Rows are points. To make a cloud, some directions were put in groups of two or more. Within a group, all points are equally far from the middle, so they leave a hole (a ring in 2 directions, a hollow ball in 3). The other directions are filled evenly. Then the cloud was stretched, turned, moved and blurred a little. Count the holes, and give their numbers of directions, smallest first.

Cloud, 13 rows:
[[-19, 39],
[-37, 9],
[-36, 24],
[0, 37],
[1, 37],
[-33, 29],
[-4, 39],
[5, -18],
[15, -12],
[-32, 30],
[3, 36],
[-37, 20],
[-20, -14]]
Holes: 1 (2)

Cloud:
[[-38, -32],
[-14, 23],
[15, 22],
[24, -22],
[15, -37],
[-14, 22],
[-5, 26],
[18, -34],
[21, 18],
[7, 26],
[-38, -12],
[12, -41],
[-38, -33],
[-12, -51],
[27, 2]]
Holes: 1 (2)

Cloud (19 x 3):
[[-19, 6, 15],
[27, -39, -11],
[-8, -58, 20],
[1, -52, 36],
[-14, 1, -9],
[-29, -26, -2],
[10, -17, -28],
[40, -25, 9],
[-28, -13, 27],
[-12, -46, 39],
[-23, -48, 21],
[-26, -18, 34],
[29, 0, -12],
[4, -10, -27],
[16, -41, -21],
[19, 12, -8],
[-24, -17, 37],
[-12, -16, 49],
[8, 7, 43]]
Holes: 1 (3)

Cloud, 21 rows:
[[-14, 39, 14],
[54, 7, -29],
[14, 12, 26],
[25, -5, -4],
[4, 18, -42],
[12, -10, 31],
[1, 29, 3],
[6, 19, -28],
[11, 6, -40],
[25, -5, 9],
[33, 48, -1],
[44, 19, -28],
[-9, 22, -28],
[41, 32, -6],
[52, 10, -9],
[50, 13, 13],
[46, -9, -22],
[19, -11, -29],
[3, 38, -15],
[35, 39, -37],
[25, 23, 15]]
Holes: 0

Cloud, 30 rows:
[[17, 20, -12, -60],
[-40, -13, 5, 35],
[-10, -33, -20, 26],
[9, -6, 42, -11],
[-18, 38, 14, -28],
[-50, -16, -7, 3],
[-4, 10, -23, 22],
[-55, -17, 16, 31],
[32, -12, 8, 1],
[-22, 4, 28, 27],
[28, -40, -18, -11],
[40, 13, -1, -52],
[-39, 0, -23, 9],
[-13, -13, -10, -41],
[-7, 1, 13, 29],
[33, -35, -14, -26],
[20, 10, 31, -15],
[6, -27, 20, 27],
[-46, -9, -13, -2],
[4, -32, -40, -10],
[-1, 27, -26, 17],
[-8, 17, -56, -16],
[-39, -24, -2, 36],
[5, 9, 8, -49],
[37, -12, -36, -16],
[-2, -13, 35, 23],
[-23, 23, 17, -28],
[8, 25, 26, -33],
[-47, -32, -10, 27],
[-12, -15, 13, 35]]
Holes: 1 (3)

Cloud (31 x 4):
[[-23, 11, 18, 7],
[-14, 37, 20, 18],
[-19, -26, -20, 33],
[14, -48, 2, 28],
[-5, 14, 2, 52],
[-7, 16, -3, 52],
[41, 16, 23, 21],
[-8, -2, -32, 55],
[2, -13, -26, 59],
[3, -13, -24, 60],
[19, -46, 6, 22],
[5, 25, 31, -24],
[5, 23, 30, -24],
[-23, -4, 18, 16],
[-11, 19, -25, 49],
[15, 20, 38, -23],
[36, 26, 2, 15],
[-8, -36, 17, 28],
[30, -16, 51, 5],
[-16, 22, 18, -11],
[17, 38, -20, 7],
[-6, 46, 27, -2],
[4, 44, -26, 11],
[-10, 46, 12, 17],
[26, -8, 32, 44],
[-10, 17, -21, 51],
[30, -29, -12, 29],
[27, -6, -10, 0],
[35, 11, -12, 15],
[32, -3, -14, 10],
[-16, 32, 25, 0]]
Holes: 2 (2, 2)
